Each row is a point. Two turns around zero, p and q, are shown by what they do to some points. Where does a point land after both, in the order given? Backwards means that the second turn is done in reverse. Each puzzle has new turns, and all numbers are rounded.
In the rows, 128 means zero.

Turn p:
[170 134] -> [168 143]
[100 135] -> [ 99 129]
[114 115] -> [117 112]
Turn q:
[107 136] -> [122 106]
[164 141] -> [111 162]
[100 138] -> [121  99]
[141  97] -> [157 144]
Where do these land?
p, then q: [140 168] -> [ 86 126]
q, then p: [106 121] -> [142 110]
p, then q: [163 111] -> [133 167]
q, then p: [110 138] -> [124 108]
p, then q backwards: [122 101] -> [101 131]

Turn p:
[154  96 122] -> [ 93 106 124]
[133 120 144] -> [121 130 111]
[145 134 125] -> [114 137 135]
[ 80 162 120] -> [184 139 143]
Turn q:
[ 82 108 134] -> [178 134 129]
[107 137 138] -> [142 147 134]
[157 138 109] -> [ 97 112 137]
[166 129 131] -> [ 94 119 112]
Where do these land?
q, then p: [124 118 120] -> [117 122 124]
q, then p: [118 101 143] -> [105 122 150]
p, then q: [116 169 120] -> [ 94 154 119]
q, then p: [141 112 171] -> [134 121 175]
q, then p backwards: [140 139  85] -> [141 113  87]

Turn p:
[133  96 131 119] -> [124 137 155 110]
[149 121 128 107] -> [116 110 149 125]
[ 94 154  91 116] -> [129 147 122 182]
[145 129 122 115] -> [124 111 142 132]
[134 128 163 157] -> [134 124 100  92]
[138 107 136 182] -> [172 134 117  90]
[102 160 125 101] -> [ 99 134 112 164]
Turn q:
[ 98 103 130 118] -> [ 97 135 128 153]
[ 83 150 153 146] -> [ 94  90  99 123]
[138 157 124 127] -> [146 107 134 115]
[139  91 150 135] -> [112 168 119 119]
[140 115 103 134] -> [149 143 126 145]
[169 152 108 108] -> [170 124 161 115]
Where do these land?
q, then p backwards: [131 122 118 154] -> [115 143 127 149]
p, then q: [ 55 118 143 132] -> [154  57 128 130]
p, then q: [155 152 129 120] -> [119 157 117 146]
q, then p: [146 122 104 121] -> [134 103 116 115]
q, then p: [153 125 147 113] -> [ 96 118 120 132]

Turn p:
[143 125 130 130 104 159] -> [148 158 143 128 113 121]
[110 130 117 170 133 137] -> [132 133 126 101 128 167]
[105 146  88 120  96  96] -> [ 83 140 123 165 118 159]
[166 162 161 122 130  93] -> [149 121  75 159 142 106]
[113 117 132 107 144 155] -> [133 117 165 121 139 117]
[113 105 149 101 143  95] -> [111  79 126 136 120 107]
[146 112 119 146 147 159] -> [138 147 137  88 137 119]
Turn q:
[117 119 126 154  91 153] -> [144  83 120 144 139 140]
[115 134 131 109 144  93] -> [134 156 156 109 119 121]
[131 110 104 120 116 123] -> [153 125 111 119 124 116]
[132 146  96 175 136 151] -> [107  89 117 154  98 108]
[115 123 129  85 123 131] -> [140 142 122  93 130 149]
[132 105 175 122 182 140] -> [ 75 151 135 111 174 118]
[152 159 135 131 104 105] -> [144 150 136 165 111 145]
Where do these land?
q, then p: [108 121 145 109 145 146] -> [125 109 159 136 143 118]
p, then q: [106 114 134 129 130 150] -> [126 139 124 130 155 146]
p, then q: [115 204 117 192 131 118] -> [ 67  96  64 123  92 126]
q, then p: [149 152 104 111 116 113] -> [135 167 118 148 119 138]
p, then q: [123 106 112 127 148 163] -> [118 159 142 112 143 153]
q, then p backwards: [167 117 148 109  98 115] -> [148 179 129 142 117 139]
p, then q: [136 132 123 127 156 128] -> [117 142 131 108 124 115]
q, then p: [110  94 132 133 138 124] -> [114 101 120 127 139 106]
p, then q: [138 111 136 113  90  95] -> [170  99 141 146 120 123]
